Each row is a point. To make a cloud, some directions were put in groups of two or more. Within a group, all points are equally far from the middle, so they leave a hole (a ring in 2 directions, a hollow ball in 3). The other directions are filled evenly. Then the cloud was stretched, turned, moved and blurred a little. How many holes are there, and how many directions does each take, smallest first?
In the rows, zero is written as 128.

Cloud (13 x 2)
[[118  92]
 [158 111]
 [113  92]
 [ 84 108]
 [ 76 127]
 [140 177]
 [122  92]
 [116 178]
 [111 177]
 [167 129]
 [130  93]
 [154 107]
 [164 120]]
Holes: 1 (2)

Cloud (14 x 2)
[[159 162]
 [ 99 117]
 [120 172]
 [109 168]
 [166 101]
 [137  92]
 [163  98]
 [166 100]
 [161  97]
 [110 104]
 [161  97]
 [100 159]
 [ 97 155]
 [132 173]]
Holes: 1 (2)

Cloud (19 x 3)
[[109 110 138]
 [108  99  69]
 [110 162 130]
 [139 130  53]
 [100 126 104]
 [108 147 173]
 [116 127 165]
 [146 117 137]
 [ 83 115  91]
 [156 138  79]
 [147 122 173]
 [ 86  93  82]
 [ 92 121 100]
 [ 89 140 158]
 [140 131  54]
 [155 154 106]
 [102 133 136]
 [126  78 123]
 [ 98  91 101]]
Holes: 0

Cloud (20 x 3)
[[104 165 169]
 [141 175 150]
 [103 123 109]
 [140 169  98]
 [ 87 118 164]
 [165 141 161]
 [149  90 163]
 [182 122 113]
 [136 170 159]
 [173 116  99]
 [ 90 111 159]
 [172 142 148]
 [109 158 102]
 [125 117  96]
 [144 163 163]
 [103 114 181]
 [167 117 164]
 [136 181 134]
 [160  86 144]
 [172 148 102]]
Holes: 1 (3)

Cloud (28 x 4)
[[123 154 119  66]
 [126 129 149 111]
 [127 140 151 107]
 [163 137 103 119]
 [ 48 153 114 121]
 [152 154 108 150]
 [ 61 156  87 117]
 [116 136 137 117]
 [131 111 122 130]
 [124 159  76 100]
 [ 73 146 124 119]
 [167 122 131  96]
 [168 101 119 118]
 [106  99 133  85]
 [154 177  94 103]
 [100 186 155 120]
 [109 126 126  85]
 [159 139 151  87]
 [100 147 114  83]
 [184 106 137 115]
 [ 46 141  96 157]
 [ 58 152  96 124]
 [ 99 128  95 179]
 [153 124 132 122]
 [132 126 140 153]
 [ 69 156  62  99]
 [109 100 145 118]
 [ 91 141 124  71]]
Holes: 0

Cloud (28 x 4)
[[125  87 107 138]
 [167 142 141 111]
 [122 149  97 189]
 [166 151 145 136]
 [169 104 114 118]
 [147 111 148 100]
 [131 130  70 105]
 [ 60 128 141 127]
 [144 119 107  82]
 [128 132  80 177]
 [135  94 102 102]
 [111 111  98 179]
 [120 169 116  96]
 [125  94 104 102]
 [126 147 163 174]
 [100 151 127 195]
 [144 177 103 129]
 [146 129  66 134]
 [ 99 115  79 157]
 [127 130  65 116]
 [ 87 176 148 153]
 [135  88 140 130]
 [135 104  92  96]
 [139 155 127 187]
 [ 88 120 133 187]
 [147 136  69 113]
 [122 136  70 163]
 [ 74 111 128 112]]
Holes: 1 (4)

Cloud (56 x 6)
[[121  80 161 139 164 115]
 [123 118 165 159 145 155]
 [ 98 121 160 125 135  85]
 [141 115 158 127 132 126]
 [124 173 151 149 162 120]
 [102 106 142 126 164 138]
 [130  76 153 154  88 155]
 [111  81  99 141 148 109]
 [ 94 154 112  95 125 191]
 [ 69 123  93 123 189 163]
 [ 90 173 150 104 146  93]
 [141 154 117 134 111 111]
 [150 163 170 103 143 140]
 [ 91 122 180 160 110 178]
 [ 86 104 153 127  92 153]
 [ 72 175 173 117 136 141]
 [ 83 117  93 150 110 157]
 [132 109 118 106 142 124]
 [113 107 143 142 190  97]
 [163 171 167 164 145 108]
 [169  72 154 143 123 128]
 [131 135 120 107  79 207]
 [169 136 162 168 109 109]
 [ 94 169 152 135 194  92]
 [135 119 115 126 123 135]
 [ 91 167 126 109 134 164]
 [153 136 196  97 147 116]
 [153 103 150 155 143  63]
 [ 22 144 144 123 139 156]
 [ 84 150 127  97  90  94]
 [ 70 114 167 193 112 152]
 [137  88 126  89 125 109]
 [150  98 165 120  63 145]
 [104 147 102 125 155  84]
 [124 132  81  96 136 109]
 [103 133 151 123 172 160]
 [105 151 212 134 125 175]
 [110  86 126 164  75 160]
 [101 200 163 159 143 137]
 [160 116 142 192 143 113]
 [169 151 132 123 121 161]
 [133 143 175 145 117 108]
 [118  98 113 170 103 110]
 [174  81 155 160 125 124]
 [155 111 163 178 174 119]
 [145  92 192 146 146 135]
 [115 117 133  92 113 137]
 [134  79 113 117 101 146]
 [162 101 186 128  67 123]
 [157  89 165 195 162 100]
 [123 136 133 155  91 159]
 [119 143 129 113  85 154]
 [112 133 104 135 150 136]
 [164 114 147 110 164 103]
 [148  98 108 109 155 130]
 [130 165  82 103 123 128]]
Holes: 0

Cloud (53 x 6)
[[149 156 131 169 125 103]
 [150 156 110 109 105 115]
 [ 84  57 132 130 152 119]
 [172 104 156 100  95 116]
 [166 161 154  96 137 129]
 [ 90 137 153 161 121 117]
 [144 150 119 147 154  95]
 [124  96 129  83 144 213]
 [139 158 120  92 135 117]
 [128  74 136 146 149 110]
 [ 95 147 112  92 152 146]
 [193 137  94 148 101 193]
 [ 83 105 120 145 158  71]
 [126  61 126 111 135  95]
 [136 167 149 126 125 161]
 [137 123  98 134 145 179]
 [145 124 184 112 167  99]
 [ 99 127 119 152 158 116]
 [ 83 119  92  99 124 132]
 [112 151 121  90 166 119]
 [122  78 174 128 123 117]
 [112 127  87  95 157 140]
 [168 125  89 114 145 144]
 [161  89 158 140 152 115]
 [ 81  76 157  77 121 164]
 [ 71  56 152 125 127 165]
 [119  74 113 142 132  86]
 [184 115 147  70 138 124]
 [102  64 111 101 132 130]
 [133  92 122 141 171 117]
 [191 117 153  84 110  91]
 [ 95 103  85 109 112 200]
 [192 145 159  83 144 115]
 [ 97  75 113 145 138  97]
 [119  80 169 147 116 153]
 [ 83  59 111 116 149  99]
 [180 146 104 166 128 130]
 [162  82 105 112 112 111]
 [150  87 164 158 108 140]
 [160 146 127 173 132  62]
 [136 165 144 110 112 175]
 [ 59 127 153 160 112 138]
 [126  94 164  89 116 103]
 [ 96 130 149  64 139 158]
 [160 150  98 161 117 172]
 [118 148 136  71 157 119]
 [109 153 126 148 139 149]
 [184 143 149  84 113 105]
 [147 159 134 141 151  89]
 [138 155 133 161 135 103]
 [166 100 122  79 171 146]
 [162  92 104  79 152 134]
 [141  80 168 136 140 111]]
Holes: 2 (2, 2)

Cloud (46 x 6)
[[148 174 126 184 147 128]
 [ 96  85 101 136 147 146]
 [155  97 168  92 120 147]
 [110 179 111 120  80 141]
 [157  95 110 103  96  95]
 [139 153 182 164 134 161]
 [ 93 159  99 168 141 106]
 [166 160 115 124  76 111]
 [175 104 125 100  92 125]
 [176 165 166 143 133  93]
 [145 138 174 112 103 110]
 [130 133 152 185  99  95]
 [176 126 155 131 155  82]
 [139 123 187 154 132 132]
 [ 96 171 126 166 163 113]
 [ 92  90 147 146 168 143]
 [171 125 176 116 139 172]
 [195 139 154 109 134 116]
 [ 71 136 125 164 144 116]
 [111 181 128 160 170 113]
 [160  89 123 149 103 127]
 [122 131 113 159 174 161]
 [125 150  99  83 139  97]
 [128  91  91 115 113  90]
 [110 176 145 185 128 149]
 [127 127 168 183 106 123]
 [117 148 127  96 145  79]
 [116 157  82 140 121 125]
 [ 98 148  81 117 108  97]
 [176 174 156 168 148 113]
 [120 116 104 128  85  67]
 [107 123 104 104 113 189]
 [134 139 145 155 177 188]
 [ 79 145 108 106  95 160]
 [111  87 110  70 128 143]
 [145  95 110  77 126  98]
 [164 113 144 111 163  83]
 [139 144 139 101 175 180]
 [179 153 152 115 159 165]
 [113 122  94 141 141 167]
 [105 131 136  83 156 174]
 [107 142 152 134 177 184]
 [141 163 106  87 151 128]
 [168 127 178 132 149 174]
 [116 129 132 161 160  69]
 [156 141 181 131 143 182]]
Holes: 3 (2, 2, 2)

Cloud (78 x 8)
[[150 161 125 125 102 139 107  69]
 [139 147 121  88 136 108 186 143]
 [103 122  94 111 108 110 128 137]
 [106 105 128  88 114 150 162  89]
 [101 122 150 180 175 152  80 144]
 [146 160 159 171 138 180 122  99]
 [174 109  75 143 125 113 151 118]
 [142  95 133 131 145 132 119 108]
 [159 138 126  97 166 165 143 158]
 [128 138  82 173 114 159 186 119]
 [ 67 124 119 117 137 142  89 184]
 [101 123 151  69 119 187 112 112]
 [127 160 151 140  99 127  69 119]
 [113 142 103 175 139  70 102 121]
 [102 156 121 185 162 146  54 149]
 [102 151  94 136 144 160 130 173]
 [202 143  89 103 110 141 205 125]
 [ 94 112 134 120 113 179 152 139]
 [105 110 179 114 124 162  85 113]
 [130 116 141  90  87 161 181  64]
 [148 129 138 118  78 172 169 133]
 [173 141 146 155 136 146 117 169]
 [100 143  94  98 123 134 130 155]
 [157 120 145 109 165 122  92 131]
 [147 145 169  75 118 148  81 116]
 [125 114 143  95 119 109  89 183]
 [129 139 110 189 136 124 125 192]
 [130 136  95 161 147 136 149  79]
 [136 112 192 112 123 143  64 137]
 [150 163  96 111 135 116 197 142]
 [114 127 129 110 162 129 121 212]
 [171 151  81  90 116 156 169 148]
 [145 127 111  84  72 147 121 107]
 [126 156 195 131 110 143  85 109]
 [101 159 133 135 144 114  82 108]
 [107 116 169 139 159 166 131 188]
 [145  97  71  99 148 156 153 168]
 [124 101 155  76 124 149 161 133]
 [187 124 125  95 135 172 130 164]
 [ 88 119 150 160 117 138  73 117]
 [134 135 174 141 170 176 113 177]
 [143 156 141 133  83 115 111 102]
 [120 135 180 148 151 147  83 103]
 [111 104 145 129 111 149 176 141]
 [144 150 171 170 121 202 116 146]
 [136 150 139 144 111 212 102 162]
 [ 95 124 109 162 135 166 150 162]
 [133 161 161 138 137 217  99 152]
 [132 134  87 157 119  75 124 101]
 [108 108 132 104 134  98 118 181]
 [ 89 102 168 138 124 143 112 187]
 [170 128 114 110  90  87 136 101]
 [126 119 103 118  95 191 200 107]
 [143 131 129 160 111 158 139  56]
 [138 150 108 178 150 106 137 188]
 [148  96  85 114 119 109 107 117]
 [141 165 139 183 178  97 132 129]
 [127 114  77 103 130  89 154  82]
 [128 125  70 153 135 154 165 135]
 [146 137  88 105  76 110 149  86]
 [152  98 106 158 118 118 152  87]
 [128 133 131 145 165 142 120  97]
 [164 171 109 144 127 173 138  95]
 [142  91 107  49 124 107 137 138]
 [107 161 109 125 120 151 191 109]
 [123 135 140 169 139 200 114 121]
 [128 157  79 155 117 153 175 134]
 [ 93 129 177 123 119 169  71 114]
 [172 130 129  81  63 140 157  76]
 [ 91 103 145 100 137 136 140 140]
 [187 140 149 116 135 159 129  91]
 [115  99 137 154 129 119  59 148]
 [ 83 114 161 105 151 140  85 131]
 [107 175 142 147 138 168 157 137]
 [168 130 133  88 157 159 116  95]
 [ 57 143 159 140 139 163  90 165]
 [103 121 115 144 112 185 136 164]
 [103 160 148 130 162 115  50 135]]
Holes: 2 (2, 4)

Cloud (86 x 8)
[[173 104 103 144 133 195  98 112]
 [128 106 113 150 161 135  92 113]
 [108 142  81 106 108 170 124 107]
 [119 127 115 116 142 149  68  93]
 [148 119 139 122 107  91 144 155]
 [131 135 144 179  92 149 168  82]
 [100 133 168 110 162 134  78 141]
 [159 137 154 135 140 156 129 107]
 [156 130  91 160 121 125 130 121]
 [ 92 157 153 108 140  96 125  95]
 [131 113 141 123 105 157 148  85]
 [144  79 133 143 140  91 130 110]
 [ 98  77 159  67 134 150 150 148]
 [118  94  74 123 206 160  97  87]
 [161 102  96 107 171 150  78 138]
 [126 138 139 109 150  91 158 103]
 [126 137 106 133 147 177 143 138]
 [105 172 151 124 110 183 161 104]
 [126  80 162 129 121 117 122  70]
 [ 95 104 207 113 129 154 149 147]
 [180  66 124 103 171 145 148 101]
 [119 137 137 102  90 121 173 138]
 [156 128 168 146 122  98 109 131]
 [ 79 135 164  93 118 123 169 171]
 [ 80 168 118 130 152 170  97  68]
 [ 83 124 113  98 164 151  76 100]
 [124 108 171  63 159 141 164 144]
 [151  77 118 118 151 150 163 102]
 [131 132 106 108 161 103 116 132]
 [185  80  97 126 178 165  76 126]
 [129 133 153 134 131  64 128 141]
 [156 156 149 133 144 121  59 131]
 [129 138 158 185  96 141 173  89]
 [ 92 157 123 116 122 169 125 153]
 [123 117 141 112 110 161 151  70]
 [126  63 143 155 137 119 136  95]
 [102 158 155 124 189 122  81 172]
 [149 172 106 193 149 124  91  57]
 [126 120 155  72 150 112 158 137]
 [132 117  89 111 109 202 136  99]
 [117 141 151  91 176 111 119 164]
 [133  93 148 169 106 167 141  98]
 [ 91 101 167 104 157 125  97 104]
 [175  91 128  61 163 138 136 143]
 [148 113 155 153 136 179 142  96]
 [124  89 150 188 128 104 132  83]
 [113 127 175 107 147 177 170 110]
 [136 139 135 111 120 130  94 156]
 [122 111 172 101 121  92 112 109]
 [137 114 157  98 190 104 143 157]
 [ 96 114 137 114 113 223 142  67]
 [ 72 161 144 102 113 158 126 103]
 [ 87 176 153 130 115 175 108 144]
 [174 106  80 130 130 160 119 104]
 [127 131 146 119 134 175 120  77]
 [139 101 156 104 131 120 139 117]
 [125 126 127 117 132 181 114 125]
 [ 88 149 149 142 115  94 130  99]
 [ 80 125 152 110 113 129 116  63]
 [ 94 159 119 130 111 189  97 144]
 [143  90 127  86 106 164 155 121]
 [117 127 147 112 112 136 193 101]
 [129 189 134 105 163 121 109 142]
 [127 111  93  73 195 195 103 119]
 [172 144 137 148 127 114 129 166]
 [138  92 132  58 207 142 139 133]
 [ 93 143 168 105 116  99 167 103]
 [172 128 129 138 132 168  90 118]
 [168 104 153 120 161 142 165 152]
 [153  86  85 117 164 208  94  72]
 [ 77 111 155 160 154 158 141  92]
 [157 144 119 103 170 159  99 150]
 [137 141  93 107 106 185 105 118]
 [130 133 108 118 173 177 146 137]
 [102 143 115 114 156 168  87  79]
 [107 113 121  59 147 185 126 146]
 [172 123 121 130 173 169  93 174]
 [ 56 102 112  94 113 146 118  89]
 [ 55 124 113 137 174 147  56  81]
 [137  76  86 139  88 166 145  98]
 [123 180 137 119 132 152 120 109]
 [104 159 127  76 128 135 158 163]
 [103 173 141 122 146 123  98 133]
 [ 86 143 147 113  85 161 152  53]
 [136 127 113 163 158 140 119  71]
 [ 98 129 154 121 157 142  58 121]]
Holes: 0

Cloud (100 x 9)
[[134 150 161 154 105 120 172 163 140]
 [103 135 123 150 162 101 141  89 135]
 [165 108 141 122 134 168 155 136 142]
 [194 137  91 107 149 117 129 142 150]
 [ 91 145 115 106  46 126 122 125 133]
 [118 158 136 166 139  95 157 124 145]
 [123  86 123 117  94 169  84 117 189]
 [116 151 182 132 133 142 136 170 124]
 [120 121 140 134 175 126 159 167 167]
 [123 158 105 132 137  99  78 117 183]
 [123 108 140 102 171 169  75 101 135]
 [152 149  83 163  94  87 119 159 158]
 [ 76 130  93 118 151 154 107 154 108]
 [121 140 158 167 125 143 150 182 157]
 [171 119  88  85 158 158  77  83 147]
 [106 157  83 173  90 129  80  94 144]
 [160 126  88 116 179 146  87  81 125]
 [123  96 147 107 181 154 133 126 109]
 [144 115  74 120 198 156 107 103 128]
 [ 51 117  83 133  99 154 138 151 111]
 [149 165 121  95 167 150 110 139 132]
 [137 130  88 118 179 140  77 124 168]
 [139 163 118 108 161 184 106  89  85]
 [128 163  90 174 124 124 137 161 135]
 [128 115  96  72 149 136 125 134 100]
 [153 174 129 130 155 130  79 157 153]
 [110 141  80 156  65 109  83 120 136]
 [116 134 157 129  84 137  92  75 155]
 [ 96  92 131 149  94 134 126 182 169]
 [135  85  88 102 112 173  84 122 131]
 [163 106  84  95 125 155  67  80 149]
 [ 91 117 120 130 194 103 150 146 120]
 [168 120 118  61 155 120 144 152 145]
 [179 163 135 177 142 116 118 117 121]
 [131 138 171 124 145 160 138 177 121]
 [ 95 128 134 171 182 105 175 142 111]
 [136 176 126 144 108  81 128 154 163]
 [163  84 112 116 125 165 112 110 148]
 [ 80 111 152  91  82 170 131 155 157]
 [131 100 139  87 100 160 171 141 128]
 [ 87 107 125 112 185 125 127  88 129]
 [129 142  87 114 119 189  90  93 163]
 [116 126 151 130 150 206 132 100 154]
 [149 114 113 123 182 144  84 161 147]
 [113 170 152 200 161 153 141 164  97]
 [ 81 116  81 135  77 161 145  85 136]
 [164 124  82 118 116 116 131 151 180]
 [180 117 121 115 184 150 104 158 144]
 [147 184 125 126 151 167 113 124 112]
 [115 143 130 123  74  77 148 142 119]
 [117 104 132 120  60 166 143 128 171]
 [142 168 115 166 106  96 101 175 122]
 [111 150 110  88 142 195 136 100 116]
 [140 111 124 151 176 158 111  84 133]
 [101 149 118 131 123  68 104 165 156]
 [134 164 110 139  65 177 105 133 129]
 [ 97 149 170 125 125 167  83  97 127]
 [ 59  88  77 120  85 161 137 112 141]
 [ 55 137 116 148  97 148 123 112 168]
 [115 137  79 133  77 173  75  75 147]
 [128 114 110 142 100  65 152 148 152]
 [184 138 118 133 155 132 115 112  99]
 [155 115 105 159  96 165 146 163 117]
 [ 80 115 137  74 165 144 122 152 143]
 [135  99 109 132 122 114 159 135 171]
 [126 182 125 131 165 117 126 139 110]
 [120 149 162 147  53 126 143 130 139]
 [ 95 123 120 127  38 121 128 109 166]
 [102 140 166 143  77 150 117 175 153]
 [104 138 115  99  79 127 103  69 157]
 [132 135 106 157 144 173  78 124 173]
 [ 80  86 103 117 151 157 128  92 166]
 [130 131 150 169 105  99 148 153 109]
 [122 146 148 186 108 106  95 113 171]
 [ 64 141  94 121 107 189 115 131 137]
 [106 125  87 129 124 105 143 155  93]
 [ 97 164 126 167 104 158  79 147 134]
 [112 107 142 146 171 101 148 178 153]
 [142 162 108 108 133 200 111 105 124]
 [100 103  94  75 102 135 129 130 108]
 [101  88 102 142 126 144 165 103 140]
 [ 65 110  93 101  98 189 123 112 161]
 [209 114 105 110 116 144 115 130 137]
 [113 105  89  83  51 156 125 130 170]
 [ 71 136 143 116 107 159 110  76 161]
 [ 72  93 134 132  79 160 125 164 163]
 [111 103 147  98 144 204 120 106 166]
 [154 138  84 125  88 106 136 123 100]
 [106  83 113 116 132 185 169 131 156]
 [ 93  99 104 130 116 137 178 186 140]
 [ 81 127 140 131  97  73  98 127 165]
 [160 121  99  79 146 122 104 162 116]
 [203 149 114 114 157 126 116 161 133]
 [104 129  90 156 131  85 130 158 155]
 [ 88 138 116 122  50  87  94 118 172]
 [128 105 145 114 108 156 172 183 146]
 [ 72 139 142 156  54 116 131 140 160]
 [148 101 120 108  93 147  59  85 169]
 [171 146 165 125 126 153 142 151 122]
 [175 179 116 165  88  87  91 113 125]]
Holes: 2 (2, 6)
